Each row of a before or after table is a point. The points were changed in one or more steps. Then noise was added and the rows were shuffled. The steps act on how far a point lies along the listed directions, d1 being the first. What was done? A step turns or swaps two directions, mirrors them in a line or flattens them onto one, adds a multiple of one to another, or multiplies one. Angles are multiples of 10 degrees, from the lower direction toward the higher: turns from -170 to 170, lines from 10 to 170 but not 90. Use the fewest steps. Two steps may share a direction if one is a turn and the other turns, adds or multiplies; they go together, in the order done. Otherwise the lowest direction goes first.

Directions:
(1): +0.04  -0.52  -0.40
(2): -0.65  +0.02  -0.09
(3): +0.08  +0.40  -0.51
Before (14 x 3):
-0.57  -0.48  +0.58
+0.12  +0.07  +0.27
-0.41  -0.59  -0.36
-0.16  -0.85  +0.39
-0.03  -0.19  -0.35
+0.07  -0.17  +0.89
+0.36  -0.02  -0.76
-0.32  -0.53  +0.03
-0.01  -0.64  -0.03
+0.36  +0.20  -0.16
-0.13  -0.43  +0.22
+0.35  -0.16  +0.77
+0.26  +0.21  -0.32
+0.07  -0.11  -0.06
After (14 x 3):
-0.20  -0.34  +0.29
-0.32  -0.66  +0.48
-0.29  -0.41  +0.12
-0.55  -0.46  -0.27
+0.15  +0.02  +0.25
+0.34  -0.14  +0.80
+0.15  +0.32  -0.24
-0.01  -0.02  -0.01
+0.19  -0.29  +0.80
+0.24  +0.33  -0.09
-0.18  -0.04  -0.25
-0.01  +0.30  -0.57
-0.34  -0.66  +0.47
-0.38  -0.46  +0.06
Steps: flatten d1 and d2 onto the line at 50 degrees

Directions:
(1): +0.28  +0.22  -0.38  -0.55
(2): -0.29  +0.21  +0.52  -0.42
(3): +0.19  -0.66  +0.15  -0.27
(4): -0.61  -0.21  -0.37  -0.14
Before, 14 rows:
-0.04  -0.13  -0.59  +0.10
+0.49  +0.64  -0.63  -0.38
-0.05  +0.39  -0.04  +0.32
+0.40  +0.45  -0.56  +0.10
-0.24  +0.07  +0.10  +0.49
-0.17  +0.47  +0.53  +0.48
+0.31  -0.95  +0.65  +0.25
+0.25  +0.06  +0.11  +0.42
-0.11  +0.10  -0.25  +0.52
+0.27  -0.16  +0.35  +0.52
+0.02  -0.21  +0.49  +0.52
-0.43  +0.12  -0.49  -0.19
-0.32  +0.33  +0.14  +0.61
-0.14  +0.12  +0.11  +0.37
After (14 x 4):
+0.09  -0.13  +0.25  +0.28
+0.30  +0.25  -0.38  +0.29
+0.37  -0.10  +0.01  +0.47
+0.31  +0.59  -0.05  +0.08
-0.19  -0.57  +0.12  +0.35
+0.83  +0.03  -0.41  -0.62
+0.72  -0.20  -0.31  -0.15
+0.09  -0.10  +0.31  +0.43
-0.35  -0.47  +0.27  +0.37
+0.44  -0.22  +0.21  +0.08
+0.26  -0.18  +0.51  +0.43
+0.08  -0.41  +0.75  +0.12
-1.08  -0.49  -0.21  +0.32
+0.08  -0.44  +0.04  +0.21
Steps: turn d3 and d4 by 110 degrees

Directions:
(1): -0.04  -0.31  -0.51  +0.20  -0.37  -0.57
(2): -0.05  +0.70  -0.17  +0.20  -0.52  +0.18
Before:
+0.12  -0.73  +0.00  -0.06  +0.25  -0.44
+0.24  +1.11  -0.14  +0.52  -0.24  +0.47
-0.25  +0.75  +0.02  +0.23  -0.28  +0.44
-0.04  +0.67  +0.17  -0.16  +0.15  +0.14
+0.15  -0.64  -0.06  +0.12  +0.09  -0.58
+0.12  -0.14  +0.35  -0.22  +0.34  +0.36
-0.18  -0.07  -0.25  +0.40  -0.25  -0.33
-0.11  +0.35  +0.23  -0.06  -0.01  +0.33
+0.20  -0.29  -0.17  +0.03  +0.12  -0.13
+0.07  -1.18  +0.40  -0.20  +0.80  +0.08
After (10 x 6):
+0.07  +0.70  -0.04  +0.19  -0.50  +0.17
+0.38  -0.86  +0.10  +0.09  +0.97  -0.21
+0.06  -0.16  -0.38  +0.12  -0.40  -0.27
-0.05  -0.31  -0.11  -0.18  +0.32  -0.53
-0.09  -0.44  -0.08  -0.05  +0.08  -0.28
-0.20  -0.73  +0.12  -0.06  +0.55  -0.18
+0.11  +0.72  +0.21  +0.23  -0.32  +0.27
+0.17  +0.28  -0.13  +0.08  -0.10  +0.20
-0.10  +0.56  -0.63  +0.59  -1.12  +0.00
-0.16  +0.22  +0.37  +0.12  +0.29  +0.35
Steps: turn d1 and d2 by 160 degrees

Directions:
(1): +0.09  +0.43  -0.06  -0.09  +0.27  +0.40  +0.10  +0.83
(2): -0.06  -0.20  -0.83  +0.20  +0.09  -0.48  -0.22  +0.29
Before:
-0.12  -0.02  -0.13  +0.32  -0.07  -0.26  +0.09  -0.20
-0.01  +0.26  +0.82  -0.37  -0.07  +0.38  +0.18  -0.39
-0.02  +0.23  +0.42  -0.12  -0.06  +0.35  +0.06  -0.10
-0.19  -0.29  -0.21  +0.13  +0.11  -0.33  -0.10  -0.16
-0.04  -0.03  -0.09  +0.11  -0.36  -0.11  +0.06  -0.26
+0.00  +0.00  +0.23  -0.02  -0.12  +0.03  +0.03  -0.02
-0.03  -0.42  -0.31  +0.03  -0.06  -0.39  -0.21  -0.46
-0.08  -0.03  -0.29  -0.02  +0.16  -0.19  -0.06  +0.21
After:
-0.16  -0.12  -0.39  +0.37  -0.04  -0.46  +0.04  -0.20
+0.07  +0.56  +2.06  -0.66  -0.23  +1.08  +0.49  -0.86
+0.03  +0.06  +0.45  -0.08  -0.15  +0.19  +0.10  -0.13
-0.08  -0.61  -0.78  +0.14  -0.06  -0.77  -0.33  -0.45
+0.06  +0.38  +1.10  -0.28  -0.15  +0.75  +0.23  -0.31
-0.11  -0.10  -0.75  +0.10  +0.23  -0.44  -0.14  +0.40
-0.23  -0.41  -0.67  +0.23  +0.10  -0.61  -0.25  -0.09
-0.05  -0.06  -0.16  +0.14  -0.39  -0.14  +0.01  -0.35
Steps: multiply d1 by 1.3; multiply d2 by 2.5
